Every row gives one point. Two turns around zero, p and q, are shown by what they do to some points. Write where each new point lands after one turn and then the other. Backwards means that the second turn is done in reverse. Each puzzle has new turns, and all numbers are rounded.
In the rows, 128 means zero.

Turn p:
[179 145] => [131 182]
[96 82] => [159  81]
[109 156] => [ 95 121]
Turn q:
[133  90] => [157 103]
[106 101] => [129  93]
[145 192] => [ 99 187]
Where do these land?
p, then q: [173 108] => [132 177]
p, then q: [ 78 129] => [144  80]
p, then q backwards: [171 114] => [173 135]
p, then q: [ 90 160] => [110  82]

Turn p:
[109 164] => [100  99]
[136  62] => [188 156]
[139 158] => [ 96 129]
Turn q:
[120 200] => [ 57 143]
[120  71] => [180 103]
[154 119] => [145 150]
[118 123] => [130 117]
Where do these land?
q, then p: [54 96] => [202 160]
q, then p backwards: [165 131] => [160 109]
q, then p backwards: [135 152] => [148 143]
p, then q: [159 133] => [ 97 123]

Turn p:
[104 177 155] => [127 153  72]
[107 161 100] => [ 90 119 100]
[184  81 101] => [150  79 185]
[117  93 156] => [144 161 155]
Turn q:
[73 93 73] => [ 95 195  87]
[171 161 144] => [127  81 160]
[152 112 147] => [150 128 155]
[145 159 181] => [164  76 134]
[100 115  96] => [106 159 106]
Where do these land?
p, then q: [122 130 117] => [130 134 117]
q, then p: [114 101 124] => [126 113 101]
p, then q: [187 130 118] => [149 162 173]
q, then p: [184 103 175] => [205 133 131]
p, then q: [127 168 115] => [101 160 120]
p, then q: [ 34 135 119] => [98 97 44]

Turn p:
[78 79 79 86] => [ 67 126 119 201]
[136 112 117 108] => [132 125 116 154]
[161 148 135 174] => [167 148 156  97]
[143 173 134  90] => [136 140  73 105]
[135  90 194 185] => [157  69 192 101]
[114 166 109 125] => [108 160 113 109]
Turn q:
[142 131 176 175] => [136 142 114  63]
[ 76 107  97 138] => [178  97 134 154]
[119 186  76 140] => [122 106  62 166]
[110 158 130  87] => [127 163 120 168]
[166 135 113 148] => [ 96 105 112 111]
[119 117 121 141] => [141 113 130 124]
[164  62 183  68] => [ 96 169 224 110]
Where do these land?
q, then p: [144 169 164 120] => [101 166 101 109]
p, then q: [72 84 91 99] => [205 105 106 109]
p, then q: [168 124 136 110] => [ 94 101 128 119]
p, then q: [116 138 115 111] => [141 119 113 144]
q, then p: [160 156 214 116] => [ 92 156  56  82]
p, then q backwards: [ 86  93  97 173] => [156  90 128  67]
p, then q: [148 133  79 168] => [112 168  82 106]

Turn p:
[165 151 170 122 100 193] => [128 176 100  54 131 116]
[ 97 171 118 145 126  91] => [137 131  92 184 129 136]
[153 187  84  93 151 149] => [179 172 138 142 172  90]
[144  37 127 175 129 180] => [108 112 187  62 109 196]
[130 155 150  95  60 106] => [146 122  73 120  85  83]
[125 126  74 161 140  86] => [148 127 158 188 111 154]
[ 85 101 168 114 180 158] => [ 81  92 127 105 190 141]
[152 107 148 148 109  85] => [ 97 129 133 140  74 125]
[102 117 113  98 157 104] => [126  91 143 157 152 110]
Turn q:
[122 216 140 144 131 162] => [102  86 131 142 158  52]
[134 117 153 161 163 118] => [102 117 157 159 125 153]
[165 120  68  91  80 116] => [191 172 133  77 128 110]
[163 111 147 132 131 113] => [153 122 154 145 121 149]
[113 125  47 138 152 148] => [ 89 171 141  70 160 123]
[122  92 210 156 111 159] => [123  51 120 147  81 166]
[ 78  90 155 143  91 101] => [115 135  90 139  58 148]
[128 153 103  58 166 107] => [150 170  99 145 196 123]
Where do these land?
q, then p: [161 112 110 150 143 122] => [100 139 103 104 141 116]
p, then q: [104 164 162  60  92 139] => [150 217 142 122 144 142]
q, then p: [ 80 142 142  90 128 165] => [164  98 176 155 142 139]
p, then q: [105 150 150 179 154  78] => [ 57 118 135  96 104 104]
q, then p backwards: [148 165 113 146 131 145] => [143 113 127  88 152 129]
q, then p: [173 134 137 168 194 101] => [ 59 147  91 111 151 168]
q, then p: [ 87  75 158 112  57 153] => [209 104 155  88  89 113]
p, then q: [166  82  50 120 125 122] => [180  66 146 168  95 144]

Turn p:
[112 171 138 130  99 137 121  83] => [167 130 108 125  95 122 144  84]
[134 108 156 138 134  89 118 129] => [116 167 144 122 135 125 155 144]
[166 103 140 136 123 126 167 152] => [ 79 133 114 115 161 107 122 132]
[167 127 130  98 153 144 124 155] => [ 88 131 113 145 114 137  94 151]
[106 107  32 117 152 122 120 103] => [161  73 176 195 143 114 119 140]
[133 118 133 139 130 138 136 101] => [121 117 135 121 115 106 141 119]
[150 108 144 140  65 145 123 150] => [ 96 115  88 112 152 155 165 111]
[ 90 225 120 138 131 120 128 114] => [218 148  97 124 107 120  97 110]
[104 119 136  93 144 128 131 151] => [120 138 155 124 130 158  97 127]
[119  95 151 150 149 130 114 141] => [114 129 151  98 126 135 144 161]
Turn q:
[ 64  78 129 146 108 126 122 158] => [204 140 136 151 162 149 140 128]
[121  97 123 186 113 136 104  83] => [163 167 151  83 116 132 142 169]
[ 87 173 116 156 141 154 156 152] => [111 116 106 125 176 186 124 143]
[135  95 115 132 122 103 142 134] => [150 112 161 137 113 130 135 122]
[131 141 141 121 171  84 132 114] => [ 88 149 150 165 108 136 135 128]
[107 168 169  84  93 116 150 124] => [ 99 110 102 157 169  89 169 126]
[139 138 112 136 151 125 107 150] => [124 129 121 139 111 144  93 135]
[168 144 123 103 158 169 147 108] => [ 81 125 117  88 115 127 116  88]
[168 134 158 112 116 112 113 138] => [120 116 104 144  91  96 135 129]
[160 112  94 103 107 153 108 119] => [140 115 133  93 120  90  92 112]
Where do these land?
p, then q: [137 119  75 191 105 161 114 149] => [165 107 171 132  96 163 109  74]
q, then p: [ 99 130 156  97 139 142 136 136] => [154 116 139 134 117  85 121 132]
q, then p: [115 165  66 144 145  64 125 115] => [131 147 130  57 120 181 140 171]
q, then p: [144 147 100 129  95 131 144 131] => [100 134 162 132 139 150 131 141]
q, then p: [147 114 159 104 128 132 108 150] => [144 120 117 156 145 105 157 118]
q, then p: [137 143 136 118 135 142 104 106] => [159 140 129 147 132 142 120 123]
q, then p: [ 94 134 149 118 126  73 134 101] => [148 156 121  76 149 100 116 141]
p, then q backwards: [136 148 161 151 144 152 142 139] => [158 139 125 139 118 163 105 113]
q, then p: [144  52 150 100 134 155 145 125] => [111 143 117 158 102  79 150  71]

Turn p:
[123 118 140  94 105 116 139 101 130] => [157 124 107 151 121 145 107 125 148]
[112 133 133 107 158 149 147 129 131] => [116 113 120 109 152 124 103 115 143]
[ 52 126 127 107 137 112  80 143 138] => [ 60 115  93 134  83 151 113 114 138]
[169 150  91 105 142 132 144 143 136] => [143 161 167  99 137 118 118 112 152]
[128 119 148 107 142 125  91 111 118] => [138 122  94 109 105 142 127 109 116]
[ 94 113  73 105 153 115 132 133  81] => [ 92 142 128 146 144 143 142  57 150]
[132 123 133 144 131 115 128  88 150] => [146 133 107 145 118  94 118 133 116]
[159 109 132 127 144 120 157 157 141] => [142 124 172 122 143 129 103 122 107]
[146 118 147 225  48 175 116 129 128] => [146  88 148 155 122 103 216 212 109]
[165 170 156 159 120 120 146 146 127] => [141 158 144 111 154 132 132 179 102]
Turn q:
[141  91 117 115 171 111 109 118 101] => [144  90 129 155 109 136 110 172 135]
[149 126  80 110 174 150  94 150 119] => [190 120 118 148  76 142 124 136 131]
[ 64 134 165 150 117 120 146 124 140] => [ 76 132 118  95 155 150  98 107 114]
[109 171 170 178  97 121 143  95 145] => [ 93 165 140  68 173 106 114 123 124]
[133 120  83 125 147 118 109 123 110] => [163 108 125 126 111 149 140 156 128]
[110 147 155 138 120 154 178 116 131] => [111 119 126 105 157 100 113  85 112]
[110 135 153 158  81 123 187  94 176] => [ 98 148 130 107 218 116 134  97 118]
[118 109 113 148 122 125 118 152 141] => [130 136 110 129 131 157 132 124 154]
[152 122 163 116  79 175 118 108 142] => [116 152 191 144 139 106 135  91 145]
[158 117 102 121 115 129 120 158  82] => [137 102 124 135  89 119 169 134 158]
[164 125 129 101 176 103 108 163 128] => [142 136  95 173  86 113 117 162 126]
[128 138 106  77 138 107 107 135 120] => [135 126 127 152  93 142 149 149  91]
Where do these land?
q, then p: [143 114 159 119 129 162  98 159 152] => [127 143 102 132 104 100 143 179 126]
p, then q backwards: [135  91 115 140 125 121 165 144  95] => [126  99 118  98 103 149 146 101 151]
p, then q: [166 164  84 145  95  87  83 163 159] => [ 65 174 127  95 119  89 162  89 107]
p, then q: [ 81  97  92 100 101 124 149 111 131] => [142 157 137 111 184 156 104 133 157]
p, then q: [138 159 135  82 107 163 136 141 116] => [154 157 129 175 126 126 114  94 114]
q, then p backwards: [124 117 141 159 131 163 123 127 151] => [135 135 110  87 143 123 154 126 130]
p, then q: [152  96  87 145 138  97 143  95 109] => [132 124 134  89 159  85 124 171 128]
q, then p: [ 92 154 134 110 125 164 146  88 124] => [157 118  77 121 137 158 136 100 116]
p, then q: [102 123 136 147 183 102 110 129 116] => [128  87 145  90 113 155 133 145 103]
p, then q: [126 149 168 139 182 132 146 112 166] => [130 120 120 142  72 161 139 176 117]
p, then q: [151 144 157 122  92  93 109 139  89] => [155 124 130 108 105  89 141  76 139]
